Every row gives one point. Each copy is the shape, with its points in the same order, turned, moved and blurred by noise. Some copies are also mirrored. Which?

Shape, 6 rows:
[[  3 -27  11]
 [ -7  19  40]
 [-10 -14 -27]
 [  4  16 -31]
 [  1  18  -3]
 [-46  -1  45]]
Copy 1 (6 x 3):
[[ -2  31   6]
 [  1 -10  42]
 [  0   8 -31]
 [ 24 -13 -27]
 [ 16 -13   0]
 [-43  -9  37]]
Copy 1 is: mirrored
Copy 2 (6 x 3):
[[  5 -26  12]
 [ 17  21  42]
 [-15  -8 -20]
 [ -2  16 -29]
 [  6  17  -5]
 [-19   8  60]]
Copy 2 is: only turned
Copy 3 (6 x 3):
[[ 13 -26  -7]
 [  8  10  38]
 [-20 -14 -27]
 [-21  23 -28]
 [-10  18  -2]
 [-17 -21  54]]
Copy 3 is: only turned

Shape (12 x 6):
[[ -3  -3   2   2  -4 -20]
 [ -3  -2  14 -10   2 -17]
 [ -7  -5   9 -14  22  -7]
 [ 25 -17 -14   1   3   8]
 [ -9  -5  11  31  -8 -19]
 [ -2   2   1 -18  -5  -1]
 [ 55  -1 -20  -5   0 -11]
 [ -2   6   4   6   4   2]
 [ 14   5 -11   8   5 -20]
 [ -2   0  15  -1  -1  31]
 [ -1  -6  10   1   1  -7]
 [ 23  -6  14  -3  -8  -5]]
Copy 1, 12 rows:
[[ -2  -7  -3   5 -10 -24]
 [ -1   1  10   0  -4 -24]
 [ -2  -9  13 -13  13 -19]
 [ 22 -24  -7 -10 -11   6]
 [-17 -21  -1  28 -17 -17]
 [  0   7   1 -13  -5  -9]
 [ 54 -10 -19   3  -8  -1]
 [ -7  -7   1   6   2   0]
 [ 14 -13 -17  11   0 -16]
 [-11  -4  17  -7  -4  23]
 [ -4 -11   8   3  -8 -13]
 [ 19  -2  10   6 -17  -5]]
Copy 1 is: only turned
Copy 2 (12 x 6):
[[ 15  -5   6  -7   7 -19]
 [  8   0  17 -12  14 -15]
 [ -5  -1  11  -3  30  -8]
 [ 28 -12  -1  12  13  19]
 [ 14  -3   6  14 -12 -33]
 [  4  -2   7 -17   8   4]
 [ 60   7  -4  -2  21  20]
 [  4   7   3   6   2  -5]
 [ 30   6 -10  -1  12 -12]
 [-10   5  17  13  -5  17]
 [  9  -4  14   2   7  -9]
 [ 27   4  22  -2   4   3]]
Copy 2 is: only turned
Copy 3, 12 rows:
[[  8  -7   5  16  10 -21]
 [  0 -14  -5   3   7 -23]
 [-14 -16   0  -5  18  -8]
 [ 26 -22  -1   4  13  17]
 [  4  -4   6  43   4 -18]
 [  8  -8   8 -11   5 -12]
 [ 50 -11 -28  -2  26  10]
 [  0  -1   4  10   4   0]
 [ 18   2  -7  13  26  -9]
 [ -7  -3   7  -1 -17  15]
 [  2 -12   3  11   4 -10]
 [ 18 -16 -17   5  -4  -7]]
Copy 3 is: mirrored

Shape, 15 rows:
[[ 33 -22  -7  15   4 -26  13 -17  -5]
 [-40  13  10  -4 -11   2  10  34  17]
 [ 30  55  34 -19 -25  12  20  -3  30]
 [-32   4  -7   9 -12  12 -14 -10  18]
 [-20  10  -8  22 -21  -4  15   8  12]
 [ -7  -6  -6   6  16 -25 -11  15  22]
 [ 15 -12 -21 -24  26  15   2   0 -18]
 [ 22 -45 -15  -1  -2  -2 -10  -4  -9]
 [-27  43  37  27  -3  32   5  36  15]
 [-13 -28   7  -1  20  -2  11 -23  -3]
 [ 26 -18  -9 -22  -7   9 -15 -17 -49]
 [-33  10 -14  12  -8  -8  15   2 -15]
 [  7 -14 -29   1  35 -10 -21 -13 -16]
 [ 38 -11   6 -14  12 -15 -24 -22 -22]
 [  7  41   9  14 -28  34  22   7  24]]
Copy 1:
[[ 17   0  42 -12  12 -26  -5  -3   1]
 [-34   9 -17  18   1   5  39  29  17]
 [ 27  28 -28  -5  15  19  33 -25  52]
 [-29  27  -2  18 -11  15   4   6  -9]
 [-10  19   6  26   4  -4  33  11  -6]
 [-27  19  17   4  22 -16  -2  24  14]
 [ -2 -19   0 -29  21   9 -15  15 -16]
 [  9 -13  38  -5  -2   1 -24  22  -5]
 [-33  -4 -38  48  19  13  38 -11  28]
 [-29  -9  23 -19  -8  -7   1  -7  -7]
 [ 31 -24  -7 -19 -15  -7 -34   9 -16]
 [-16   9  -8  11  -4 -17  28  13 -25]
 [-14   1  12 -17  22 -17 -37  12 -25]
 [ 19  -4   8 -23   3 -21 -40  -2  10]
 [ 13  18 -18  27  18  31  41 -20  17]]
Copy 1 is: mirrored
Copy 2:
[[ 29   2  -1   5 -38 -18  24  -9   3]
 [ -5 -13  25 -33  45 -14  22   6   6]
 [ 46  29  34 -45  17  37  45   7  24]
 [-11   9   8  -5  33   2   0 -20   5]
 [  7 -14  19  -6  22 -10  31 -22  -3]
 [  5 -13   3   1  10 -24   6  12  28]
 [  0  10 -43 -25 -11 -11  21  15  -6]
 [  2 -13 -15  -4 -36  -3  -6  -5  -6]
 [ -7  14  48  -8  57  19  39  30  -8]
 [-13  27   2  -9 -15 -33  11  -7  -2]
 [ 24  16 -26 -27 -28   2  -9   0 -41]
 [ 10  -3  10  -7  31 -28  24 -20 -20]
 [ 11  10 -40   9  -7 -24  -4   7  -1]
 [ 37  24 -11  -9 -29  -5 -14  14  -5]
 [ 14  15  27 -21  30  39  54  -6   4]]
Copy 2 is: mirrored
Copy 3 (15 x 9):
[[ 20 -13  10   0  21  21   4 -44 -12]
 [-22  -6  28  13  -9  -8  -3  26  32]
 [ -4  52  18   6   9 -13  45 -15  50]
 [-26 -16 -19  28  -4  11  -2   2  27]
 [-10   1  18  28  -3  16 -17  -2  22]
 [ 11 -35  10  18  19 -13  -5  -5  24]
 [ 17  -7  -9 -21  20  11  20  16 -16]
 [ 23 -34  -4  -3  -1  27  17 -20 -13]
 [-26  20  36  60   1 -18  24  35  21]
 [-22 -33   7  -4  26  20  14 -16  -5]
 [  4  -1 -26 -20 -13   8  20 -22 -40]
 [-29   2  11  10  -2  14 -30   5  -1]
 [ 12 -32 -24  -3  31   6  -3  -5 -22]
 [ 20  -8 -21  -8  11 -11  27 -35 -25]
 [ -5  46  15  36   1  14  27  11  35]]
Copy 3 is: mirrored
